Each point is reached from the start by the listed moves, each made 0, 1 or 2 times, or once backwards (-1), plus a little noise. Say if it took an odd or an even number of moves. Then give how often each move was made.

Moves:
(1): [ 0.56 -0.08  0.29 -0.10]
(2): [0.54 0.00 0.01 0.40]
Start: [0.08 0.11 0.10 0.06]
Points:
[0.68 0.03 0.41 0.00] => odd (1, 0)
[0.12 0.09 0.08 0.03] => even (0, 0)
[-0.44  0.08  0.15 -0.31] => odd (0, -1)
[ 1.15 -0.01  0.44  0.40] => even (1, 1)

Moves:
(1): [ 0.30  0.11 -0.56  0.54  0.07  0.38 -0.05  0.05  0.00]
(2): [ 0.25  0.31  0.00  0.05 -0.14  0.32 -0.05 -0.24 -0.16]
(3): [ 0.25  0.06  0.20 -0.13  0.10 -0.01 -0.06  0.40 -0.49]
(4): [-0.01  0.23  0.07  0.10 -0.20 -0.25  0.20 -0.04  0.47]
(5): [ 0.45  0.03 -0.17 -0.33  0.21  0.01  0.20 -0.15  0.10]
(6): [ 0.25 -0.19 -0.07  0.14 -0.20  0.16  0.05 -0.01  0.18]
(7): [-0.02  0.05  0.02  0.06 -0.02  0.18  0.30  0.07  0.00]
(8): [-0.16  0.03 -0.17 -0.06 -0.30  0.08  0.02  0.06  0.15]
(9): [ 0.11 -0.07 -0.11 -0.07  0.09 -0.35  0.35 -0.06 -0.21]
Start: [-0.15  0.04 -0.23  0.06  0.04 -0.19  0.04  0.16  0.10]
Points:
[-0.97  0.36 -0.50  0.10 -0.55 -1.17  0.71  0.28  0.16] => odd (0, 0, 0, 1, -1, -1, 0, 2, 2)
[ 1.41  0.85 -0.90 -0.84 -0.31 -0.51  0.91 -0.35 -0.14] => odd (0, 2, 1, 1, 2, 0, -1, 2, 2)
[ 0.40 -0.54 -0.08 -0.14 -0.03 -0.28  0.98 -0.65 -0.28] => even (-1, 1, -1, -1, 0, 2, 1, -1, 2)

Moves:
(1): [-0.10 -0.03  0.00 -0.06  0.10 -0.06  0.08  0.10 -0.10 -0.05 -0.02  0.09
  0.01 -0.12  0.01  0.00  0.05 -0.05  0.24]
(2): [-0.11  0.27 -0.14  0.16 -0.01 -0.15 -0.12 -0.07  0.15  0.00 -0.23 -0.06
 -0.21 -0.10  0.15  0.03 -0.13 -0.09  0.00]
(3): [ 0.02  0.08 -0.31 -0.07  0.07 -0.14 -0.21  0.19  0.12 -0.14 -0.20  0.02
  0.12  0.00  0.18  0.02 -0.01 -0.32 -0.09]
(4): [ 0.11  0.10 -0.06  0.19 -0.08  0.12  0.00  0.03 -0.03  0.02  0.00  0.07
 -0.02  0.04 -0.06 -0.01 -0.06 -0.17  0.03]
(5): [ 0.14  0.29  0.12 -0.13 -0.01  0.13  0.05  0.11 -0.01 -0.19  0.05 -0.14
  0.05 -0.05  0.18  0.03 -0.23  0.29 -0.02]
(6): [-0.16 -0.11 -0.12  0.03 -0.15 -0.01  0.04 -0.11  0.05  0.11  0.01 -0.07
 -0.01  0.09  0.06 -0.04 -0.12 -0.11  0.09]
(7): [-0.02  0.03 -0.10 -0.10  0.03  0.00  0.03 -0.03 -0.12  0.10  0.01  0.12
 -0.05  0.07  0.19 -0.01  0.04  0.04 -0.11]
(8): [-0.14  0.02  0.05  0.14 -0.13  0.20 -0.17  0.13 -0.12 -0.03 -0.07  0.13
 -0.03  0.21  0.03  0.20  0.00 -0.04  0.04]
(9): [ 0.20  0.05  0.03  0.13 -0.07  0.25 -0.02  0.09  0.14  0.05 -0.05 -0.09
  0.22  0.10  0.13 -0.09  0.19  0.10  0.16]
(10): [ 0.11 -0.25 -0.21 -0.01 -0.02  0.08 -0.01  0.00 -0.08 -0.13  0.11  0.15
 -0.05 -0.15  0.02  0.02 -0.12 -0.30 -0.04]
(11): [ 0.13 -0.03  0.19  0.08  0.02 -0.11  0.07  0.19 -0.09 -0.04  0.12 -0.15
 -0.15  0.19  0.14  0.06 -0.09  0.10 -0.24]
(12): [ 0.00  0.15  0.04  0.02 -0.03  0.21  0.08 -0.09 -0.14  0.22  0.13 -0.20
  0.02  0.11  0.09 -0.22  0.10  0.11  0.13]
(13): [-0.04  0.03  0.01 -0.04 -0.14  0.10 -0.09 -0.12  0.04 -0.13  0.29  0.12
 -0.19  0.08  0.01 -0.03  0.18 -0.24 -0.13]
(14): [ 0.01  0.01 -0.07 -0.02  0.11  0.10  0.16  0.13  0.01  0.10  0.00 -0.12
  0.12  0.02 -0.20 -0.02  0.08  0.05 -0.05]
(15): [ 0.12 -0.03  0.09  0.02 -0.18  0.07  0.06  0.19  0.07  0.07  0.00 -0.15
  0.08 -0.10  0.11 -0.15 -0.12 -0.02  0.20]
(16): [-0.19 -0.01  0.09  0.09  0.20  0.19  0.10 -0.12  0.10  0.13  0.07  0.16
 -0.09 -0.02  0.17  0.02 -0.09 -0.17 -0.12]
(17): [ 0.12 -0.20  0.00  0.15  0.06 -0.08 -0.18 -0.08  0.12  0.11  0.02  0.25
 -0.01 -0.04  0.06  0.03 -0.10  0.18  0.01]
(18): [ 0.00 -0.22  0.06 -0.13  0.11 -0.11  0.05  0.13  0.05 -0.06 -0.03 -0.03
 -0.23  0.17  0.04 -0.13  0.06 -0.20  0.00]
Start: [ 0.18  0.01 -0.05  0.08  0.12 -0.06 -0.13 -0.04 -0.17  0.14  0.12  0.13
  0.19  0.01 -0.05  0.09 -0.06  0.03  0.06]
Points:
[ 0.55 -0.23  0.33  0.57 -0.37  1.13  0.33 -0.61  0.37  1.33  1.22  0.14
  0.38  0.20 -0.43 -0.83  0.10  0.13  0.39] => odd (-1, -1, -1, 2, 0, 1, 0, -1, 0, -1, -1, 1, 2, 2, 2, 1, 2, 0)
[ 0.82  1.62  0.16  0.23  0.33  0.76  0.94  0.30 -0.83  0.37  0.59 -0.83
  0.20  0.31  0.39 -0.06 -0.21  1.10 -0.36] => odd (1, 1, -1, 2, 2, 0, 2, -1, 1, 0, 2, 1, 0, 2, -1, 0, -1, -1)
[-0.03 -1.38 -0.45  0.30 -0.68 -0.62 -0.74 -0.14 -0.73 -0.01  1.06  1.19
 -0.66  0.02  0.63  0.38 -0.48 -0.75  0.08] => odd (2, 0, 0, -1, -1, 2, 1, 1, -1, 2, 2, 0, 2, -1, 1, -1, 2, -1)
[ 0.72 -0.12 -1.47  0.39  0.36 -1.44 -1.14  0.05  0.43 -0.09 -0.92  0.71
 -0.04 -0.20  1.24  0.36 -0.78 -0.25 -0.42] => even (0, 2, 2, 0, 0, 1, 2, -1, 1, 1, 1, -1, -1, -1, -1, -1, 2, 0)
[ 0.22  0.51 -0.05  0.13  1.24  0.06 -0.56  0.31  0.52  0.09  0.29  0.66
 -0.59  0.79  1.37 -0.13  0.39 -0.48 -0.73] => odd (1, 1, 2, 0, 1, -1, 1, 0, 1, -1, 1, 1, 2, 1, -1, 2, 2, 2)
[ 0.28  0.60 -0.39 -1.00  1.65  0.12  0.86  1.11 -0.48 -0.06  0.00 -0.35
  0.36 -0.25  1.20 -0.26 -0.35 -0.19 -0.44] => odd (2, 0, 2, -1, 2, -1, 2, -1, 0, 1, 1, 1, -1, 2, 0, 2, -1, 1)
[-0.85  0.36 -0.37  0.32 -0.29 -0.15 -0.03  0.28  0.13  0.36 -0.77  0.42
 -0.73  0.18  1.00 -0.19 -0.58 -1.54  1.05] => odd (2, 2, 0, 2, 0, 2, 2, 1, 0, -1, -1, -1, 0, -1, 2, 1, -1, 2)
